Each wall is flat, endless, passes through zero and stands at right angles to its row. A trip goes straight from one point to another. Which walls does it cross, in order?
In the rows, zero is written as 128.

Walls:
(1): [ 83 135 127]
(2): [109  90 204]
(3): [134 198 135]
(4): [138 160 133]
(5): [185 110 156]
(6): [127 113  91]
Trips:
[126  71 139] to [164  98  92] => 2
[ 32 136  84] to [114 147 157] => 3, 2, 6, 4
[175 200 169] to [161 133 175] => 2
[152 100 135] to [154  79 158] => 6
[171 141  98] to [125  79  96] => 3, 4, 5
[185  98  65] to [ 87   7 150] => 2, 1

Walls:
(1): [117 194  35 130 105  75  39 160]
(2): [117 144 108 176 132 102 106 126]
(3): [ 87 109 101 161 136  87  60 103]
(4): [152 148 166 115 182 159 180  91]
(5): [199 137 111 123  91  39 138 210]
(6): [ 83 166  81  78 142 225 204 113]
(7): [159 172 120 143 148 127 106  94]
(8): [101  54  88 138 175  72 122 143]
(9): [136 186 122  78 137  24 187  74]
(10): [210 111  32 139 108 123 133 117]
Trips:
[109 135 175 154 166 154 113 138] to [208 118 167 158 177  32 207 102] => 3, 8, 9, 5, 10
[ 91  75 113  89 155 165 182 138] to [171  88 107  83 160 127  94  65] => 10, 9, 3, 7, 6

Walls:
(1): [147 150 119 142 112 134 119 178 111 114 215]
(2): [ 74 139 130 122  61 112 120 121 140 111 166]
(3): [132 141  94 178  58  85 177 137 133 158 112]
(4): [122 127 172 120 120 138 164 125 165 117 116]
(5): [112 136 144 148 127 129 134 129 185 120 179]
(6): [124 173 214  87 121 152 149 118 114 106 201]
(7): [103  89  70 173   7 168 124  97  98 145 134]
(8): [189  94 146 164  50  98 151 156 103 115 174]
Trips:
[ 92  74 103 139 163 110 127 149 116 183 127] to [110 133  87 112 167  97 151 101  62 183 137] => 7
[ 89 207  84 165 108 190 121  52 147 106  74] to [ 87 113 101 121 154 121 136 127 118 193 145] => 4, 2
[ 66 107 121  87  98 102 129 117 102 145  21] to [154 172 157 136 100 104 170 114 130 131  85] => 2, 8, 7, 6
[133 123 184 156 125 115 233 143 109 134 135] to [ 91 163 173 189 143  77 126 178  80 174 105] => 5, 4, 6
[ 85 154 111 195 203 127 119  95 119 100 158] to [168  84 144 160 170 219 120 165 176 120  90] => 1, 4
[111 114  68 144  79 144 138  97  99  46 110] to [ 88 143 141 141 184 172 195 100 101 146  96] => 8, 4, 2, 3, 6, 7

Walls:
(1): [189 229 115 138 140 170 181  87 159 140 199 168 101 156  51  85 205  64]
(2): [ 35 115 111  86 122 164 179 116 108 146 120  68  96 136  78 153 161 105]
(3): [213 175 117 182  94 140  63 167 176  52 110 121  88 133 106 136 141  75]
(4): [120 118 182 118 109 113 225 112 151  12 167 138 124 102 140  55 143 104]
(5): [112  97 181 113 119  79 159 153 181  98 163 119 175 145 123 114 137  58]
(6): [167 112  20 170  69 129 174 226  65 174 123  45  99 169  84 146 102 108]
(7): [144 153 104  90  70 163 143 183 167 184  98 135 157 223 120  55 185  50]
Trips:
[180 198 149 147  77 101 214 179  75  62 122 160 132  43 120 110 184  68] to [118 115 165 171  70 118 137 131 103  97 134 112 155 110 133 210 150  99] => 7, 2, 1
[179 198 167  87 118  55  68 105 164 206 125 110 122 125 182 148 103 106] to [ 59  48 188 124 140 181 113  96 152 172 160 241 123  83  51 113 138 107] => 1, 3, 7, 2, 4
[123  97 117  93  52 120  71 173 126 181 175  80 136 227 102 125 116 173] to [ 94 164 109 142 103 141 147  89  43 185 107 141 115 118  98  56 122  72] => 5, 1
[133  54 141 161 136  47 131 103 112 148 104  74  31 137  38 135 145 167] to [115 169 158 110 126 113 152  71  88  52  55 183 126 192 114 162 176 172] => 4, 6, 1
[140 139 133 109  84  78 130 123  99  46 163  54 139 165 155 198  81 116] to [ 63 111 128  30 118 129 204  80 157  48 144  95 120 165  68 137 128  93] => 3, 1, 6, 7
